Rows are points. Each copy is the shape, with its points in the same order, turned, moved and blurred by noise. Is it also mirrored, or only turned?
In the rows, 128 means zero.

Shape:
[[142 135 105]
 [174  41 153]
 [168 121 159]
 [ 77 174  96]
 [112 158 126]
 [108 161 108]
 [143  99 174]]
Copy 1:
[[122 122 119]
 [125 213 180]
 [162 157 143]
 [ 90  49 129]
 [131  86 134]
 [107  83 118]
 [148 146 182]]
Copy 1 is: mirrored
Copy 2:
[[108 142 139]
 [130  34 136]
 [160 104 153]
 [101 202  86]
 [134 164 109]
 [109 169 114]
 [160  89 115]]
Copy 2 is: mirrored
Copy 3, 7 rows:
[[130 128 107]
 [131  22  73]
 [164  83 117]
 [ 96 166 170]
 [126 129 158]
 [110 145 146]
 [140  52 128]]
Copy 3 is: only turned
Copy 4:
[[159 121 123]
 [153   7 138]
 [173  80 169]
 [104 171 132]
 [129 137 156]
 [126 148 136]
 [144  61 180]]
Copy 4 is: only turned

Shape, 8 rows:
[[103 137  87 123]
 [184  48 129  69]
 [175 160 159  67]
 [143  65 110 131]
 [ 69  86 162 168]
 [183 155  82  88]
 [ 73 130 145 124]
 [160 134 180 125]]
Copy 1:
[[ 79 134 112 113]
 [209 149 135  76]
 [158  46 123  83]
 [150 162 148 122]
 [ 82 144 216 128]
 [143  91  58 110]
 [ 71 110 172  99]
 [146  69 166 126]]
Copy 1 is: mirrored
Copy 2, 8 rows:
[[130  90  80 126]
 [112  25 197 104]
 [126 137 175  72]
 [117  45 143 153]
 [ 56  93  99 190]
 [187  96 137  84]
 [ 75 113  85 133]
 [105 137 172 135]]
Copy 2 is: only turned

Shape, 12 rows:
[[ 49 152 161 184 160 173 122  29]
 [ 99  95  79  78 126 102 126  72]
 [ 65 123 165 131 198 111  67 127]
 [105 163 206 160 100 103 167 138]
 [ 97  75 180 163  81 158  53 102]
 [170  77 184 147  95 164  88  77]
 [148 157  81  83 154 118 116 155]
 [ 58  95 107  75 158 136 137 163]
 [165  93  91  91 121 157 142 151]
 [159 178 135 169 175 173  86 117]
 [170 106 108 161 127 118 144 157]
 [162  88 121 105 209 111 117  66]]
Copy 1, 12 rows:
[[  7  77 115 166  89 142  66  43]
 [ 98  76  97  72  65 100 160 115]
 [ 72  87 127  95 177 119  57 115]
 [ 77 188 180 171  94 105  92 125]
 [ 75  67 162 162 109 204 100 168]
 [128  66 187 179  86 188 130 125]
 [153 151  93  68 126 123 142  97]
 [ 60 120 103  79 164  98 170 133]
 [151 125 114 118 120 135 197 118]
 [135 131 109 144 142 178  80  44]
 [160 145 101 166 120 116 145 128]
 [158  40 126 110 122  87 132  62]]
Copy 1 is: only turned
Copy 2 (12 x 8):
[[ 80 125 103 166 162  86  29  73]
 [112  66 102  74 106 119 122 143]
 [117 154 122 111 190 127  48 186]
 [127 156 161 211 118  69 121 157]
 [135  93 132 193 109 184  33 157]
 [192  88 154 175 110 171  73 109]
 [134 166 116  81 129 151 171 153]
 [ 83  96 112 109 182 148 151 193]
 [159 104 108 127 134 180 183 141]
 [158 204 115 137 158 162  89  87]
 [188 141  82 159 123 141 160 152]
 [197  99 112  64 173 114 102 121]]
Copy 2 is: only turned
Copy 3 (12 x 8):
[[ 48 198 115 169 170 185 153 110]
 [120  77  86 148  73 131 201 104]
 [ 62 122  97 161 143  74  87  93]
 [108 203 176 103 102  78 140 138]
 [ 83 116 193 221  77 119 112 134]
 [129 112 210 202 119 127 154 101]
 [183  79  96  93 119 126 113 111]
 [103  70  72 132 126  82 148 169]
 [185  46 145 125 114 114 155 138]
 [147 137 164 139 185 174  86  99]
 [133  79 183  77 116 118 133 123]
 [119  76 135 143 155 122 184  41]]
Copy 3 is: mirrored

Shape, 12 rows:
[[ 54 148 140 136 146 102 148  98 120]
 [ 97 118  60 127 138 115 141 123 115]
 [160 107 155 132 137 103 157 109 117]
 [149 135  84 184 121 122 104  98 132]
 [124 126 152 143 119 118 132 163 113]
 [152 154 152 122 134 119 134 153 121]
 [140 139 151 140 120 123  84 100 122]
 [148 138 157 156  60 109 150 100 117]
 [141  86 137 135 140 131 141 115 110]
 [158 148 131 133 145 249 101 110 135]
 [ 67 147 163 136 136  98 113 124 184]
 [143 146 137 164 130 108 138 171 113]]
Copy 1:
[[105 117 151 163 108  91 147  84 103]
 [152 142 101 150  84 139 149 124  99]
 [ 94 120 100 134 136 114  96 162 137]
 [163 164 120 192 133 137 100 149 136]
 [122 125 143 112 156 122 122 147 106]
 [108 151 132 106 147 121 126 143 138]
 [141 137 142 137 149 132  79 109 140]
 [101 136 177 147 114 123  74 183 132]
 [111 105  87 147 134 141 104 139 125]
 [126 131 127 150 177 234 129 108 204]
 [152  99 173 140 139  69 149  91 138]
 [121 157 128 128 157 116 138 165 105]]
Copy 1 is: mirrored
Copy 2 (12 x 9):
[[ 63 155 157 147 155  97 156  92 138]
 [ 90 113  74 137 145  86 151 120 133]
 [158 147 148 142 124 128 166 141 117]
 [135 139  77 194 146 135 121 122 157]
 [103 132 150 139 106 129 126 166 138]
 [131 153 146 118 126 129 113 159 131]
 [134 147 141 175 137 142  94 119 115]
 [141 165 140 162  69 148 145 101 145]
 [132 125 128 157 131 136 166 147 101]
 [103 161  83 130 171 232 105 149  87]
 [ 87 112 187 138 158 131 114  91 172]
 [117 147 136 143 109 119 123 180 163]]
Copy 2 is: only turned

Shape:
[[ 93 148  67  60 180 127  86 149  97 106 179]
 [150 129 114 151 106 118  78 106 151 158 157]
 [ 80 202  85  69 171 157  95 186 115 105 162]
 [143 100 183 185 105  97 109 179 138 125 116]
 [158 139 150 133 131 148 124  95 155 124 190]
 [161 145 122 148  79 143 134 121 127 164 156]
 [ 74 190  94 120 164 130  81 156  67  76 186]
 [ 59 121 142 131 119  31 156 158  93  67 111]
 [100 119 128 134 145 128 135  81 154 169 148]
 [130 161 117 125 204  51 137 161  97 154 127]
 [184 127 117 130 117 135 116 103 142 118 125]
 [157 173 139 152 135 101  98 113 155 144 107]
 [ 75 109 193 108 121  63 128 127  60 110 106]
 [111  90 168 194 122  91 146 136  88 107  74]]
Copy 1:
[[127 119 119  12 160 140 106  92 122  99 172]
 [142 133 128 143 112 113  88 125 111 168 169]
 [126 174 107   7 146 172  95 119 147  82 149]
 [ 89 129 182 144 108 134 121 192 170 186 139]
 [149 157 122 146 146 145 154 128 110 148 183]
 [132 144 126 146  72 154 128 129  99 155 149]
 [102 141 155  41 164 200  73 105 135  85 186]
 [ 64  88 220  96 118 143 139  99 220 103 133]
 [109 147 122 144 145 103 134  84 109 146 123]
 [148 102 188  66 158 162 113 101 149 157  75]
 [153 102 112 150 117 131 133 154 119 133 154]
 [167 139 147 153 129 130  91 145 144 139 117]
 [ 69 111 244 105 125 110 148 131 144  90 126]
 [ 50  83 196 164 125 144 127 165 155 137 102]]
Copy 1 is: mirrored
Copy 2:
[[ 95 207 132 102 178  88 143 172 112 189 180]
 [150 115 142 170 116 128  97 126 134 147 158]
 [100 242 137 108 165 120 166 197 133 143 178]
 [131 101 144 206 118 135 202 113 155 127 108]
 [169 130 144 129 124 113 136  85 131 122 199]
 [159 126 111 127  88 157 126 116 126 125 145]
 [ 72 244 103 155 164 108 154 140 107 161 179]
 [ 86 163  67 161 147  74 208 105 200 182  85]
 [123 117 147 115 130 136 121  98 186 168 179]
 [137 191 159 134 184 145 165 102 155 202  84]
 [151 108 134 126 146 112 118 115 126 106 133]
 [147 148 159 163 142 136 109 110 168 112 115]
 [ 59 152 130 140  97  71 191  76 174 177  84]
 [ 69  98 111 170 136 138 187  69 166 136  79]]
Copy 2 is: only turned
Copy 3, 14 rows:
[[ 89 148  91 148 205  80  58 107 111 131 153]
 [131 167 140 173  84 126 109  91 128 135  91]
 [ 88 141  94 147 239  69  98 116 160 121 122]
 [123 129 211 165 107 109 168 136 101  83 101]
 [107 183 166 117 110 134 111 110 145 166 130]
 [173 169 137 147 104 107 162 109 144 154 112]
 [ 99 131 108 105 194  47  84  60 112  98 116]
 [ 68 103 135 143 145  97 184 117  19  81 167]
 [ 94 122 137 165 105 147 124  91 132 176 144]
 [109 143 150 191 210 128 129  95  44 145 119]
 [143 174 135 135 108 159 121 135 117 128  96]
 [113 149 148 171 130 149 140 106 104 138  52]
 [ 78  70 148 130 124  86 149 138  27 122 127]
 [138  71 180 134 114 144 175 128  53  83 123]]
Copy 3 is: mirrored

Shape, 16 rows:
[[172  81  66 151 126  63 149  63 139 100 130 210]
 [ 89 171 114 182 114 105 165  90  82 108  81 112]
 [ 89 171 151 112 204 141 102  73 119 193 116 122]
 [116 122 128 158 137 111  92  65  57 130 100 116]
 [113 156 141  68 181 108 127 188  83 162 138 126]
 [129  79  48 195  64  84 123 144 190 100 151 152]
 [135  98 144 159  60  75 127 115 140  92 188 115]
 [102 124 185 105 123  76  85 181 159 100  89 139]
 [145  74 117 113 106  70 153 136 158  96 122 101]
 [115 176 150 147 140 170 106  95  60 110 100 142]
 [ 66 172 170  48 187 149 137  84  97 177  84 122]
 [161  93 142  91  97 146 124 172 161 124 103 111]
 [102 119 119 100 126 119  97 161 155  29 146  84]
 [154  51 126 215 125  91 165 150 178  56 158 131]
 [ 98 155 135 119 193 125  85  98  61 165  71  81]
 [160 201 156  92 166 105 106 133 141 133 104  88]]
Copy 1:
[[141 121 192 212 162 100 155 121 121 148  11 160]
 [133 165 115 117 177  68 117  85  42  91  90 119]
 [ 85 194 145 120  95 181 129 105  84  85 127  80]
 [ 58 160 120 157 179  94 114  99  86 101 113 137]
 [146 198 149 101 183 177 194 126 108 113 174 115]
 [162  90 128 160 204  62 153 129 168 156  18  70]
 [138  59 151 162 200  73 167  92 167  92 110  94]
 [136  65 135  70 169 137 186 169 101 116 137 127]
 [175  81 132 162 193 110 176 101 107 160 112 117]
 [101 172 131 116 172 129  82 129  90  58 123 143]
 [125 179 112 107  92 209 137  89  58  67 156 138]
 [195  95 107 142 171 140 131 152 133 154 158 116]
 [153  66 130  81 249 157 135  98 131 135 113 100]
 [171  58 172 188 248  70 156 146 105 120  62  54]
 [ 68 190 113 107 149 154 127 103  56 117 156 123]
 [149 153 188  66 149 132 126 127  90 141 168 106]]
Copy 1 is: only turned
Copy 2 (16 x 12):
[[207 179 141 152 140  36 190 128 121 115 181 188]
 [140 171 112 118 190 150 190  67 139 128 100 128]
 [ 67 132  89 135 223 118  79 130 146 152 148 170]
 [167 152  77 113 182 132 117  85 138 119 107 186]
 [109 152  95 116 137 156  85 157 127 221 159 115]
 [179 140 122 179  77  53 193 110  87  64 147  96]
 [129 163 107 132  49  85 167  95 100 104  95 162]
 [132 129 165 145  98  94  78  84 131 186  95  99]
 [157 147 124  95  81  55 160 124 147 138 118 113]
 [131 161 137 122 189 193 107  99 134 118 115 174]
 [ 59 151 106 101 207 142  74 107 205 190 166 154]
 [138 103 154 117  79 116 116 154 176 127 127 110]
 [129 194 154  82  83 100  84 113 110 105 112  78]
 [166 117 171  91  84  46 197 124  52  99 108 126]
 [129 135  65 105 224 149  70 108 158 158 107 137]
 [ 97 175 123 140 166 121  93 172 161 168  73 120]]
Copy 2 is: mirrored

Shape:
[[ 83  87 132 130  95  79  96 123 147 170  62 145]
 [161 125 100 153  87 107 149  93 143 106 141 128]
 [121 180 106 152  91 114 138 104 127 103  95 118]
 [158 145 163 156 104  96 180 107 115 116  99 107]
 [112 134 116 145 105  88 138 166 114  83  98 108]
 [176 137 137  97  90 172  82 152 145 161 110  74]
 [ 76  80 149 136 122 121 100 116 134 115  88 141]
 [196 150 159  63  97 144  94 171 157 139 152 131]
 [ 73  83 129 117  50  80  84 115  73 146  66 154]
 [ 96 102 116 138 137  85  99 134  80 182  71 165]
 [ 85  91 101 140  93 119 116 150 121 180  56 153]
 [162 165 135 129 106 129 128 103 133  80  69 152]
 [145 117 113 123 116 148 135 111  94 102 115 123]
 [218 159 159 135  94 171  33 180 158 147 167 120]
 [185 148 119  76 126 120  46 142 156 152 137  95]
 [191 178 172 113 118 158  50 142 142 166 163  71]
 [ 89 162 131 124 101 127 142 118 123 138 129 141]]
Copy 1, 17 rows:
[[ 90  91 167  88 168  94 129  90 133 174  82 158]
 [143 150 117 148 126 111 135  83 175 113 117 119]
 [118 163 141 121 122 123 140  93 162 116  63  84]
 [158 143 174 159 128 101 152 117 123 114  87 106]
 [105 110 141  99 117 101 127 108 124  74  91 101]
 [153 130 168  81  95 124 103 161 190 182 127  96]
 [113  65 142 110 172 143 115 109 121 136  78 148]
 [158 158 155  87 109 112  93 197 201 134 144 153]
 [101  96 176  57 120 126 141  53 111 157  64 189]
 [ 92 129 146  67 158 119 132 100  73 178  82 159]
 [ 58  92 152  96 132 114 137  99 120 185  84 147]
 [165 141 113 125 115 107 147 141 168 123  40 121]
 [153 125 121 116 107 151 140 122 137 128 103 114]
 [167 164 144 104  85 110   8 184 200 161 136 140]
 [170 147 129  50 147 104  79 157 192 155 137 114]
 [188 174 184  91 125 123  37 175 184 168 134  98]
 [103 162 170 123 146 151 136 122 148 115  90 129]]
Copy 1 is: only turned
Copy 2:
[[ 65  91 116 129  92  69  84 133 144 152 132  86]
 [142  93 148 141 107 123 148  91 130 108 115 163]
 [128 158 129 126  72 121 143  98 111 103 113 126]
 [166 127 142 143 111 121 152 123 104 140  77 106]
 [107 139  99 155 117 114 170 137 100 106 141 109]
 [ 95 133 132  48 166  82 127 135 149  70  77 134]
 [ 91 117 137 153 127 108  77 123 139 116 149  79]
 [149 110 145  38 155  89 148 179 162  66 125 144]
 [ 67  89 120 120  99  77  65 128  60 155 166 101]
 [ 97 121  73 144 113  89  59 154 128 174 138 129]
 [ 44 100  94 129 100 113  77 152 134 145 115 114]
 [165 128 124 125  70 116 116 126 115  64 105 111]
 [141 125 114 121 142 143 102 107 107  94 113 134]
 [130 151 178  69 172  49 129 187 165  36 103 195]
 [135 129 112  57 159  45 132 128 180  74 128 155]
 [146 182 167  45 172  47 137 144 170  85  94 158]
 [119 152 141 100  97 147 122 120 139 139 144 123]]
Copy 2 is: mirrored
Copy 3:
[[136 119 142 111 127 136  98 145 134 139  11 108]
 [211 174 111 140 122 112 129 121 133 132 122 111]
 [165 204 135 164 120 153 119 116 117 109 111 106]
 [166 195 169 148 144  80 143 127  99 133 114 100]
 [131 162 125 173  94 112 154 144 118  89  93  97]
 [174 103 208 124 134 139 101 111 168  68 143 111]
 [118 101 114 131 137 137 115 147 101 133  70  97]
 [171 128 187  70 114 106 120 137 159  56 160 157]
 [125 121 132 118  72 121  80  91  89 118   7 102]
 [113 116 139 136 123 120 140  93 123 139  16 154]
 [143 106 161 144  93 152 127 123 135 148  25 124]
 [183 179 147 127 144 151 136 133  68  91 116 131]
 [172 126 132 140 123 128 153  92 107 112 128 102]
 [174  98 184 133 139 116  70 133 171  44 184 196]
 [167 122 155  95 161 128 109 112 191  35 122 141]
 [141 127 195 120 174 108  76  99 186  57 180 152]
 [121 177 143 117 101 147 124 117 134 144 119 118]]
Copy 3 is: mirrored
